Every row gives one point. Examples show where two turns around zero, p and q, send a point. Where does a point land after both, in the order given? Backwards means that the second turn is done in reverse. Each puzzle has new turns, and all numbers are rounded.

Turn p:
[43 49  4] => [-48  15  42]
[ -7 -15 -32] => [ 32 -11  12]
[ 15 -22  16] => [-12 -25 -14]
[29 -1 -5] => [-14 -18  18]
[-73 -26   0] => [ 55  21 -50]
[-6 15 17] => [-14  17  -9]
Turn q:
[ 17 -41  14] => [-15 -17 -41]
[-40  22  28] => [ 48 -16  19]
[ 31  22 -50] => [-41  42  24]
[18 10 31] => [ 23  17 -24]
[12 12  9] => [ 9 16 -6]
[-38 -24 -33] => [-24 -41  29]
Where do these land?
p, then q: [-34 -24 -12] => [-31  29 -11]
q, then p backwards: [ 8 34  4] => [-21  22 -17]
p, then q: [ 43 -22  46] => [-16 -61  21]
q, then p: [-16 -21   7] => [ 13 -23  -7]
q, then p backwards: [  0  33 -45] => [ 21  49 -16]

Turn p:
[ 21  21  -5 -66] => [ 55  -9  35 -31]
[ 16 -17   3  29] => [-11   6 -35   2]
[-24  17  33  22] => [-32 -35   3  13]
[ -6 -12  -2 -42] => [ 11  12  29 -29]
[ -7  -8 -29  58] => [-22  25 -33  46]
Turn q:
[ 28 -19   7  11] => [  4  13 -33   3]
[-36  17  14  11] => [  8 -10  27 -31]
[-26 -30 -12   4] => [38  2 13 11]
[-13  11 -42  33] => [ 3 45 33  1]
[ 47  20  34 -59] => [-52 -51 -41  16]
Where do these land?
p, then q: [-70   5 -41 -35] => [-13 -30 -16 -81]
p, then q: [ 11 -24  -2 -37] => [-30 -31  -7  12]
q, then p: [ 22   4  24 -25] => [-14  38   7   4]
p, then q backwards: [ 5 23 10  1] => [-10  -9   8 -20]
q, then p: [ 22   9 -12  42] => [ 24 -21  29  25]
q, then p: [ 10 -17  21  54] => [58 -1 20  4]

Turn p:
[ 56 -21  25 -43  -3  31] => [ 35 -24 -27 -18  37 -53]
[-38 -20 -43  52  17 -33] => [-59  18  52  -1 -29  22]
[  8 -14  10 -19  -5 -21] => [11 -5 15 14 23 -9]
[-28 -15  -7 -25  38   6] => [ 13  46  19 -21   4  -6]
[ 13 -29 -21 -36  33  32] => [ 19  25   6 -35   0 -51]
[-27   0  -5  13 -41  -4] => [  7 -26  18   3 -20  34]
[15 57  3  7 -8 -5] => [ -2  -1 -43  38 -17  10]
[  0  42  39  50 -30  -6] => [-24 -31 -41  21   3  55]
Turn q:
[ 18 -56  15 -28   1  40] => [-25  66 -25  -2 -17 -10]
[-18  13  18   9 -30 -47] => [ 32 -36   8  -4  -1 -40]
[ -6  37 -35 -34  62  14] => [-43 -11  16  52  31  44]
[-6 12 -4  8 47 -3] => [-28 -25 -14   9  19  21]
[ -4 -32  38  -3 -25  48] => [ -9  56  -3 -40   4 -24]
[ 20  22   3  19 -23 -25] => [ 45 -19  -1  -4   1   2]
[ -5   3 -35  30 -34 -27] => [ 29 -32  21 -12 -40   6]
Where do these land?
p, then q: [  4  21  -3 -35  31  28] => [ 35 -17  13  34   1  25]
p, then q backwards: [-13  -3  42  27 -51  18] => [ 11  31 -18  55  31 -13]
p, then q: [-14 -56 -45 -42  -2  25] => [ 47  15 -31  36  24 -50]
q, then p: [-27  20  12  26  13  12] => [ 20  29  15 -19  21  -7]
p, then q: [ 45  20  -4  45  -2 -32] => [-35 -40  14 -36 -33 -11]
q, then p: [ 16   2  37  20  17 -43] => [-23   5  37   2 -12 -46]
q, then p backwards: [-11  -4 -40 -42  -6  -7] => [ -7  12 -38   1  -7 -43]

Turn p:
[ 16  20 -10  30   8   7 -16  31] => [ 30  -5  11 -41  10  -6   2  10]
[ -2   7  16  15  19   9 -18   4] => [  1  -5  16 -11  25 -13 -11   3]
[-15  -7  15  10 -27 -30  -4  -2] => [  5  -1 -18   8 -10  10 -40  -6]
[ -8   2   3 -21   1  -1  22   0] => [-16   2  -6  12   0  20  11   5]
[ 15   3  12 -13   9  14  11  -8] => [-1 -7  2 17 16  0 20  4]
[ -2   3  -8  -8 -11 -24   1 -22] => [-11  -7 -26   6 -14  -3  -5 -14]
[ -7 -14   1 -19   7  12  24 -13] => [-20  14   1  25  -1   5  17   7]
[  8 -29   1 -18   6  -4  18 -11] => [ -5  22  -6  27   0   4  15 -13]
[  7  12  -2   7  -2  14 -37  25] => [ 20 -19  31 -25   1  -3  -6  -7]
[  7  12 -13  23  -7  26 -10   7] => [ 18  -9  15 -16  -9 -18   5  21]
[-20  -9 -15  -7  -4 -22   8 -11] => [-21  13 -17   0 -19   5  -8  -9]
Turn q:
[-17  20  14  15 -12  12   5   2] => [ -5   7 -11   8   9   1  31  -9]
[-17   5  17 -22 -19   9  22  -1] => [-17  -2  12  25 -17  -3  19 -17]
[-20   3 -16   0  16   5  -6   2] => [ 15  -1  -2  -3 -10   1  13  22]
[ -2   4  12  11 -16 -15 -14 -19] => [  4  21  14  -8  17   4   4 -16]
[ 27  11 -19  -1   7 -12   3  -6] => [  5  10 -16 -15 -12   0 -25  -6]
[ 24 -19 -15 -21  18  19  10  -7] => [  1 -34   0 -10 -25   8 -23  -1]
[-13 -31 -12  10 -23  -7  -8  26] => [-10   5  11  25  22  20 -11  29]
[ 16  11  -3  16  22 -18   9 -14] => [ -5  12 -12 -35  -4 -12  -8  -1]
[  2  -4  21  -7   7   7 -21  17] => [ 12 -18   4  12  20 -18   0  -1]
Where do these land?
q, then p: [20  4  6  6 29 17 18  2] => [-11  19   0   8 -28   8   2 -23]
p, then q backwards: [  1 -10 -14 -17 -12  -8  -2  16] => [ -2   7 -13  -9 -12   8   5 -23]
p, then q: [  5  16  -7   9  -2 -10   7   4] => [  4  -5  -2   9 -14   5 -14   6]
p, then q: [-17   1 -15   0   4  12  -9  -5] => [-5 11 15 16  3 -8  9 -3]
p, then q: [-14   3  16   7  -6 -76  11   0] => [ 65  -3  -7  -9 -22  38  -1  13]
q, then p backwards: [ -1  16  18  13   2  -6 -10   5] => [17 -4  1  9 22 -4  1 -8]
p, then q backwards: [ -8  -6  -2   9 -18  17   4  -3] => [-11  -6 -13 -17   7  -8   1   9]
q, then p: [ 19  -9  -8  -3   2  14 -10 -13] => [  5  -2  16  16  -3 -13   9 -14]
p, then q backwards: [ -2 -13  17  12  16  21  -9   4] => [ -8 -14  15  -2  -4 -23 -19   5]
q, then p backwards: [ -2  -2 -11 -35 -14  19   1  -9] => [  4 -12  -1 -23 -34   4 -11   4]
